Every row gives one point. To make a cloud, some directions were put in groups of two or more. Within a group, all points are equally far from the middle, so they leave a hole (a ring in 2 directions, a hollow ball in 3). The other directions are filled evenly. Then the cloud was stretched, turned, moved and blurred a little. Count the holes, and give their numbers of directions, smallest first.

Cloud (13 x 2)
[[-1.7,1.0],
[-3.1,0.2],
[-1.9,0.6],
[-3.3,-0.8],
[-5.4,0.7],
[1.7,2.7],
[-2.6,-0.6],
[-1.6,-1.5],
[5.1,1.8],
[4.3,4.6],
[-4.0,2.0],
[-1.1,-2.2],
[-1.7,-5.0]]
Holes: 0

Cloud (26 x 4)
[[3.0,-3.8,-4.5,0.5],
[0.1,-1.6,3.1,2.1],
[-0.1,-4.8,1.3,-3.2],
[3.0,0.0,-4.7,2.5],
[5.4,-1.5,1.4,1.0],
[4.1,-0.5,2.4,1.3],
[1.5,-5.2,0.5,-3.8],
[-3.3,-3.2,-3.4,0.8],
[0.9,-1.5,-5.8,1.4],
[2.0,1.5,-0.6,5.1],
[-0.4,1.8,0.7,3.4],
[4.1,0.6,-1.1,-0.9],
[3.4,-2.8,-3.5,-2.6],
[1.8,1.8,-3.1,4.3],
[3.9,-5.6,1.5,-0.6],
[0.2,2.3,-3.8,3.4],
[-1.9,1.5,0.6,1.0],
[2.1,-3.3,-2.3,4.7],
[-3.4,-3.3,-1.5,-2.1],
[-0.6,-2.2,0.1,-4.3],
[4.0,-5.9,-1.3,0.3],
[-0.8,0.3,1.9,2.7],
[3.4,-1.0,0.9,-2.6],
[0.4,-4.6,-3.8,2.3],
[-2.3,-2.1,0.8,-2.7],
[0.9,-2.2,-4.4,-3.4]]
Holes: 1 (4)

Cloud (48 x 6)
[[-0.8,3.8,-3.5,2.8,-1.8,-2.0],
[0.8,-2.3,1.0,-1.2,-1.5,-5.9],
[1.2,2.6,5.9,-0.7,-0.2,0.7],
[2.0,0.5,2.4,-2.5,-4.2,-3.1],
[3.1,1.3,2.6,3.6,-2.8,-3.9],
[-2.1,-0.1,2.8,4.1,5.6,2.3],
[-0.4,-2.5,-4.5,-0.5,3.4,2.0],
[-4.8,-1.9,-0.1,4.6,3.0,-0.8],
[-4.0,1.5,-3.0,-1.6,2.5,3.6],
[2.7,-3.3,-1.6,-1.4,-3.4,0.9],
[-0.4,3.1,-2.8,3.3,0.1,-3.9],
[0.2,3.5,-0.4,1.7,-3.3,4.9],
[0.3,-3.9,-0.2,-2.3,-0.5,-4.3],
[-2.0,-2.9,0.5,-2.8,4.5,2.9],
[2.9,-2.4,0.8,5.1,-1.9,-2.4],
[4.3,-2.8,4.5,2.4,2.0,-0.8],
[5.4,-0.6,-1.7,0.6,1.9,3.8],
[-2.7,-0.6,1.1,5.9,-2.0,1.7],
[0.0,-3.5,-2.6,-3.1,3.3,0.4],
[-0.4,-2.3,-5.0,2.6,1.6,-0.4],
[2.3,0.4,-1.5,3.3,4.9,-3.1],
[5.5,0.4,-1.5,-2.3,2.3,2.4],
[0.2,-3.3,-4.2,-0.6,-1.5,0.4],
[-1.4,4.6,-3.8,1.6,2.2,-0.4],
[-2.4,2.5,0.7,5.1,-2.8,0.5],
[-2.7,3.0,2.1,1.5,4.1,-2.3],
[-2.8,-0.1,-0.7,4.5,5.6,2.6],
[-1.7,4.3,-2.8,-0.8,3.2,3.7],
[-2.2,3.1,3.0,2.2,4.7,-0.5],
[-5.5,-1.9,1.8,-1.2,2.2,-0.6],
[-0.7,0.5,1.4,-1.4,-1.3,-5.9],
[-5.3,-0.6,1.1,-2.2,-0.6,-0.5],
[1.7,1.8,2.4,-3.1,3.6,-2.6],
[1.6,-2.9,2.4,-1.6,-0.1,5.4],
[-4.8,-1.0,-2.1,-2.4,1.3,2.6],
[2.1,0.7,-0.7,4.3,-2.3,-4.6],
[3.7,-1.6,-0.9,-3.4,3.6,1.5],
[2.3,3.3,5.4,1.7,0.7,-0.6],
[-2.6,1.6,1.7,-0.4,0.3,-5.1],
[-2.2,-1.8,4.3,1.0,5.4,1.7],
[-5.2,0.4,1.7,-1.9,1.1,-1.6],
[-0.7,1.6,4.5,0.4,-3.5,-2.1],
[-1.4,-5.1,-1.0,-2.3,-0.8,-1.0],
[2.9,-2.3,2.7,2.6,-2.4,-4.6],
[-0.3,2.6,4.6,4.2,2.2,2.6],
[4.0,-0.7,-1.4,4.5,-2.6,-1.1],
[-3.0,-3.4,3.9,0.5,-2.4,0.4],
[-3.2,2.2,2.9,1.9,4.7,-0.5]]
Holes: 3 (2, 2, 2)

Cloud (96 x 9)
[[1.0,1.3,-2.7,-1.9,-2.6,3.4,0.1,-0.7,-6.6],
[-1.8,0.4,-0.8,5.8,1.9,-2.4,-4.7,-0.2,1.0],
[3.0,1.4,-0.4,-0.3,-4.5,-4.7,2.2,-2.7,1.3],
[-5.1,2.6,2.8,4.1,-2.2,-4.7,-2.7,1.5,-3.2],
[-3.2,0.8,0.4,4.9,4.0,-0.4,-1.9,-2.1,1.4],
[-2.2,2.0,-2.8,-3.4,-1.1,0.9,1.6,2.7,-0.3],
[-3.3,2.1,1.1,4.6,-4.5,-0.9,-0.8,-3.0,-1.8],
[3.7,-0.3,-0.1,1.1,0.8,-1.2,6.6,-2.0,-2.1],
[-4.9,-2.8,-0.8,-1.5,-0.3,2.2,2.3,0.1,0.6],
[0.5,1.0,-1.5,-0.4,4.1,0.4,0.1,-6.1,1.5],
[2.2,6.3,-1.2,0.6,0.2,4.0,2.1,-0.5,-0.2],
[-1.8,-1.5,1.0,5.1,1.4,0.5,-5.2,3.7,-3.1],
[1.5,-1.0,2.0,0.2,-1.2,4.2,3.6,-1.2,5.5],
[-0.6,2.4,-3.5,-1.6,-4.0,1.2,2.6,-4.2,-1.1],
[0.6,-4.0,1.6,-0.5,0.0,-3.5,0.9,3.5,-5.0],
[1.6,2.1,-1.6,-5.6,-0.3,1.0,1.8,-0.6,4.2],
[4.4,5.9,-2.5,2.8,3.2,-2.4,-0.8,3.1,0.6],
[1.4,0.6,0.8,0.2,-1.8,-4.8,-0.5,5.2,-3.3],
[3.0,-1.2,4.1,4.3,-0.1,-0.6,-1.5,-3.7,-1.5],
[-1.8,4.4,-4.4,-3.2,3.9,3.0,0.0,-2.1,-0.2],
[-2.2,0.2,2.8,5.1,-0.6,-4.8,-2.4,1.8,1.2],
[4.1,6.2,3.0,3.3,0.3,-0.9,0.5,-1.2,-0.2],
[-5.1,0.2,-0.4,0.2,-5.3,4.0,0.1,0.5,-2.5],
[-1.0,-4.3,1.7,-1.8,-5.7,2.4,1.3,0.4,-5.0],
[-1.0,2.2,4.6,2.7,0.8,-0.7,-6.5,3.8,-1.5],
[-1.7,3.7,2.0,-1.2,-3.5,-1.1,-4.8,-3.0,-2.6],
[0.0,5.5,-1.3,0.9,3.7,-3.0,-4.0,-3.0,-1.4],
[-2.1,1.5,3.9,2.0,-4.8,-2.3,-3.6,2.2,-6.4],
[6.8,1.5,4.6,1.9,0.8,-0.6,-0.6,-2.3,-0.7],
[0.5,3.5,-2.4,4.1,-1.6,4.9,-0.8,-1.2,3.7],
[-3.2,-0.7,-0.3,1.7,-4.9,4.1,-0.3,-1.4,0.2],
[4.6,2.1,3.0,-2.3,-3.0,-0.2,-2.2,0.0,-3.1],
[-1.1,3.9,-0.3,-4.0,2.5,0.4,2.8,0.7,1.0],
[-5.5,1.9,1.2,5.6,3.5,0.5,-1.3,-3.1,-3.0],
[2.2,0.5,-2.3,2.6,0.0,-1.8,-0.2,4.3,-5.2],
[0.3,-0.2,-0.4,-2.5,4.0,4.4,0.7,-0.3,-3.7],
[-0.4,-0.3,1.0,2.8,3.6,-2.8,1.0,-0.5,4.1],
[-1.0,1.6,-6.3,-0.4,1.0,0.9,-0.8,0.5,2.1],
[0.7,0.1,0.0,2.5,-0.6,-6.1,1.4,3.5,0.5],
[-5.1,2.5,0.4,-1.0,4.0,2.1,-3.6,-3.3,-5.5],
[-0.1,4.0,-0.3,-1.9,-2.5,5.8,-0.6,-0.8,-2.2],
[1.8,0.5,2.4,3.4,3.8,1.3,4.1,0.6,-3.1],
[-3.2,4.4,3.2,2.2,-0.4,-3.3,-5.6,0.2,-0.8],
[6.4,0.3,-1.1,-1.0,2.2,-1.3,4.0,-0.3,-2.1],
[-5.2,4.1,-0.5,-3.1,2.9,-2.0,0.7,-3.1,-2.4],
[0.5,3.3,2.1,-2.3,-2.6,4.2,-0.8,1.2,-2.8],
[2.2,-2.3,0.9,3.1,3.5,2.7,-0.5,4.9,2.2],
[1.2,4.6,2.3,3.2,4.4,-0.6,0.6,0.8,-4.7],
[5.5,1.4,-2.8,0.1,1.8,-6.5,-0.3,-2.0,-0.3],
[-3.3,1.7,0.9,-5.5,-2.5,3.6,-1.2,-1.3,-3.6],
[-4.1,-1.8,-0.5,0.6,-2.8,3.0,-1.5,1.7,1.8],
[7.6,0.4,-1.6,1.0,-2.9,-1.9,-3.1,0.1,-2.4],
[-1.5,-3.6,-1.9,0.0,1.0,2.7,-1.9,1.0,3.1],
[-0.2,-0.9,-0.2,3.8,0.4,-6.5,-0.2,2.2,-3.2],
[-8.0,1.0,2.6,2.6,0.1,3.2,1.3,0.3,0.8],
[-3.4,5.6,-3.2,-1.1,2.0,-1.7,-0.6,-0.1,0.4],
[-3.2,-3.5,1.1,-0.9,-2.9,3.6,0.7,-1.1,1.6],
[4.5,4.1,1.5,-1.0,-1.9,-4.1,0.8,-4.5,-1.6],
[1.5,3.3,2.8,4.2,5.6,-2.5,-0.8,0.0,-0.6],
[-2.4,1.6,-1.9,-4.5,3.8,3.6,-1.6,-1.8,0.1],
[-4.6,1.6,2.3,2.5,-0.1,3.3,-4.4,-0.3,4.0],
[3.8,1.6,0.6,-2.2,-1.6,-6.3,1.8,0.5,1.3],
[6.3,-1.5,-1.2,-0.7,1.3,0.9,4.2,0.0,-1.5],
[-1.1,1.1,1.9,-4.5,-2.9,0.8,-2.1,-5.4,-2.9],
[3.2,2.8,-0.3,-1.9,3.2,-2.5,0.1,3.1,-2.6],
[0.5,-0.6,3.9,3.3,-1.1,5.3,-3.4,-2.1,-1.4],
[-3.8,-1.1,-3.0,1.2,2.2,0.0,3.3,-1.2,-0.1],
[-0.7,0.7,1.5,-2.9,-2.5,-4.5,3.7,-3.6,-1.3],
[3.2,-2.8,5.5,0.7,-1.9,-4.3,1.8,0.5,-0.4],
[0.2,-0.4,-0.8,4.8,-0.2,-0.1,-3.6,3.3,-5.6],
[-3.6,-2.2,1.3,-1.8,1.4,-3.3,-0.7,-3.2,-2.6],
[-1.8,-1.6,-3.0,-2.6,1.1,-1.0,-1.4,-4.2,-4.5],
[-1.3,0.6,-3.3,2.9,0.4,-2.8,-5.5,-0.3,-0.3],
[2.1,-3.7,3.8,-0.9,-1.9,-4.2,1.6,2.6,-2.9],
[2.5,-2.3,0.1,-0.9,-2.6,-1.8,-0.4,-5.5,-5.1],
[1.5,-3.5,2.7,1.8,-4.3,0.7,-2.9,4.1,-0.1],
[-3.3,0.3,-3.0,-1.8,1.0,-3.7,2.8,-1.7,-1.3],
[-0.6,-4.2,2.3,-3.4,-1.3,3.5,0.5,0.5,-0.1],
[-0.9,5.4,2.8,4.0,-0.9,-0.4,-1.1,-0.1,4.4],
[-5.2,2.4,-0.3,-3.4,-4.7,2.0,-1.6,-2.8,-4.7],
[-2.3,2.7,-1.8,-2.0,-0.5,-5.1,0.9,-0.8,-0.7],
[-1.4,-0.4,-2.9,-3.2,2.6,-0.1,3.4,-1.4,1.8],
[-0.2,-0.9,-2.4,-3.2,-4.2,3.7,4.4,-3.1,-2.4],
[-3.4,2.4,-2.1,0.0,0.2,3.2,-2.6,4.6,-0.1],
[2.1,-0.5,0.7,-1.8,1.4,-7.0,-0.7,-0.7,-2.3],
[0.9,4.7,-1.2,0.1,3.9,5.4,1.0,0.4,-1.7],
[-2.5,1.2,3.9,3.1,-2.2,6.9,0.6,1.8,-2.3],
[-3.3,3.8,-1.0,-4.3,-0.4,1.1,-2.3,-2.3,1.0],
[-5.5,3.8,-2.6,-3.4,1.2,2.7,-2.1,0.4,-1.9],
[-1.9,-0.9,-3.0,0.0,-0.1,-4.3,-3.0,-1.6,-3.3],
[-2.7,-0.6,1.6,-1.1,4.0,2.6,-4.0,-1.9,0.6],
[3.4,2.5,4.1,-0.7,-1.1,-1.6,1.6,-2.5,-6.2],
[3.3,2.3,-6.0,-0.7,1.8,-0.3,1.6,2.0,2.4],
[0.1,3.5,-5.0,2.2,1.7,-1.8,1.2,2.0,1.4],
[-1.3,4.8,-3.7,-0.5,2.3,-4.4,0.7,-2.0,-2.7],
[-2.2,1.8,5.7,1.5,2.1,0.6,3.1,3.1,-0.9]]
Holes: 3 (2, 3, 3)
